Every row gives one point. Each copy is the shape, with its points in the same order, turned, moved and blurred by noise. Say if it was mirrored as well.
In the rows, 128 means zero.

Shape (7 x 3):
[[197 185 127]
 [137 119 133]
 [140 143  94]
 [108  53 134]
 [ 96 172 160]
 [ 86 148 122]
 [ 98 103 121]]
Copy 1 (7 x 3):
[[168 146  58]
 [117 136 124]
 [ 97 153  95]
 [ 94 162 191]
 [108  74 108]
 [ 82  96 109]
 [ 81 129 143]]
Copy 1 is: mirrored
Copy 2 (7 x 3):
[[137 209 143]
 [123 121 124]
 [ 85 154 125]
 [109  54 130]
 [141 146  60]
 [100 128  70]
 [ 99  97  98]]
Copy 2 is: mirrored

Shape (9 x 4):
[[125  70  90 118]
 [149  73  58 127]
 [138  63 135 139]
 [145 168 133 109]
 [ 93 119 135 146]
 [138 223 124 146]
 [133 138 117 137]
 [ 35 129 136 125]
 [126 104 133 102]]
Copy 1 (9 x 4):
[[105  95  82 118]
 [139  88  62 118]
 [107  80 130 160]
 [151 164 157 109]
 [ 98 160 118 160]
 [180 226 150 125]
 [145 152 126 135]
 [ 53 193 120 144]
 [106 122 141 119]]
Copy 1 is: only turned
Copy 2 (9 x 4):
[[109 109  80 110]
 [124  98  56 155]
 [ 99  83 125 128]
 [154 170 152 142]
 [ 82 156 134 133]
 [163 211 158 184]
 [128 144 131 152]
 [ 63 210 131  91]
 [123 131 121 112]]
Copy 2 is: only turned

Shape (10 x 4):
[[121  94 121 175]
 [123 158 101 108]
 [174 138 152  32]
 [116 127 116 151]
 [139  70 157  95]
 [115 164 112  90]
 [ 94 106  84 169]
 [ 97 142 110 120]
 [193 181 161  91]
 [ 90 127 151 128]]
Copy 1 (10 x 4):
[[ 88  93 128 110]
 [ 98 179  96 118]
 [199 203 108 133]
 [ 85 134 122 114]
 [173 124 140  96]
 [106 202 106 113]
 [ 58 111 107  83]
 [ 85 169 117  98]
 [154 191 112 192]
 [ 98 154 159  99]]
Copy 1 is: only turned
Copy 2 (10 x 4):
[[140 134 188 140]
 [124 152 102 124]
 [147 118  68  35]
 [138 136 149 143]
 [133  94 158  65]
 [123 141  80 124]
 [102 151 176 162]
 [114 133 114 143]
 [200 156  79  79]
 [141  93 131 142]]
Copy 2 is: mirrored

Shape (12 x 6):
[[157 125 134  73  96 150]
 [155 116 146 231  95 172]
 [ 92 104 146  83 137 119]
 [150 100 153 109 144 147]
 [ 90 241 130 103 131 140]
 [125 170  74  95  86 118]
 [140 121 123  78  59 109]
 [ 67 122  97 114 153 125]
 [137 140  95  94 152 127]
 [137 116 102 165  83 167]
 [134  92 147 110  79 179]
 [146 117 152 127  89 154]]
Copy 1 (12 x 6):
[[165 129 123  91  85 167]
 [196 103  98 223 133 105]
 [ 93  91 135 101 114 154]
 [154  99 150 123 129 163]
 [133 141 131  61 111  35]
 [137 162  67  79 110 121]
 [127 153  91 107  70 169]
 [ 88  82  95  92 151 118]
 [137 129 113  78 156 141]
 [176 104  66 155 117 132]
 [169  83 107 134  74 162]
 [164 112 119 145  91 144]]
Copy 1 is: mirrored
Copy 2 (12 x 6):
[[126 106 132  68  71 137]
 [180 209 136  88 182 117]
 [ 88  78 130 113 116 101]
 [152 101 138 121 106 122]
 [ 27 141  89 116 120 196]
 [ 80 133  56  63  92 125]
 [ 93 127 119  50  69  88]
 [ 86  80  84 117 162 100]
 [118  97  73 116  97 134]
 [151 155 103  57 153 120]
 [143 112 163  53 120 120]
 [134 147 147  83 118 125]]
Copy 2 is: mirrored
Copy 3 (12 x 6):
[[173 111 151 134 121 119]
 [130 237 132 224 141 126]
 [105 115 165  98 116 146]
 [125 130 179 145 152 136]
 [135 132  44  81 170 139]
 [137 100  77 137 104 103]
 [153 113 137 129  75  88]
 [ 72 115 117 126 123 168]
 [111  87 123 145 151 129]
 [134 169 116 197 103 130]
 [167 156 164 154  97 148]
 [155 164 148 148 116 125]]
Copy 3 is: only turned

Shape (11 x 8):
[[103  98 196 124  80 106 127 145]
 [118 120 201 108 150 161 154 156]
 [185 120 146 160  55 126 150 142]
 [111 129 115 102 183  87  55 176]
 [213 134 120 180 108 184 147 109]
 [163 149 105 105 156 101 135 175]
 [103  83 173 114 143  98 184  85]
 [122  73 137 176  81 157 110 177]
 [127 126 135  93 144 130 114 122]
 [ 71 162 125 148 141  62 113 147]
 [ 99 132 123 136  67 126 134 162]]
Copy 1 (11 x 8):
[[177 119  99 134 128  67  81 112]
 [141 135 109 132 150  71  81 204]
 [191  86 147 135 143 159 100 119]
 [ 64  88  54 126 119  73 170 144]
 [128  89 194 151 167 188 104 160]
 [127  99  98 105 130 126 183 174]
 [163 153 175 131 140  31 130 144]
 [140  80 122 170  77 124  67 126]
 [101 132 120 104 140  91 130 147]
 [128 151  67 171 123  83 183 113]
 [158 141  96 139  95 134 106 116]]
Copy 1 is: only turned
Copy 2 (11 x 8):
[[159  93 184 146 150 137 100  96]
 [185  81 121 112 152 146 141  85]
 [145  92 184 128  69 125 115 148]
 [179 183 109 140 210 122 132 191]
 [104  86 126  70  49 112 157 158]
 [203 178 139 121 108 141 157 164]
 [146 145 155 130 136  96 136  36]
 [164  56 135 161 131  93 105 164]
 [160 151 125 101 151 132 113 126]
 [128 181 132 192 165 154 145 139]
 [154 118 125 183 111 145  95 145]]
Copy 2 is: mirrored

Shape (11 x 8):
[[103 127 141  95 161 148 107 167]
 [174 127  64 145 100  95 139 139]
 [156 172  91 151  91  99 201 136]
 [166 168  73 183 105 127 187 158]
 [118 138 132 103 120 109 107  60]
 [142 164  80 164  64 152 163 159]
 [ 87  65 138  81 142 143 136 103]
 [123  88 162  81  94 124  92 101]
 [ 89  91 171 144 136 115 114 146]
 [ 70 102 112 117 124 123  96 105]
 [ 64 109 139  75 120  93 122 145]]
Copy 1 (11 x 8):
[[104 150 141 122 121 102  90 169]
 [195  71 152 144 129 141 150 131]
 [158  89 161 164 178 185 175 132]
 [156  57 134 170 157 195 159 152]
 [146 160 161 129 130 120 107  60]
 [134  37 166 153 165 176 125 137]
 [ 88 148 153  79 104  86 141 105]
 [128 150 209  94  98 104  99  95]
 [ 85 145 173 154  77 110 127 134]
 [108 121 149 135 111  72 114  88]
 [103 153 187 136 138  60 136 133]]
Copy 1 is: mirrored
Copy 2 (11 x 8):
[[135  83 130 104 139 137  85 168]
 [148 152  87  91  81 120 191 160]
 [147 202 123 125 120 117 202 195]
 [135 173  83 150 112 124 194 191]
 [ 90 137 145  54 145 104 134 112]
 [113 167  94 138  89  82 167 220]
 [ 95  75 191  89 108 146 113 146]
 [108 112 170  63  99  91  93 120]
 [137  82 164 148 121 101 110 119]
 [ 88  75 150  86 134  91 140 142]
 [150  80 187  73 140  95 123 158]]
Copy 2 is: only turned
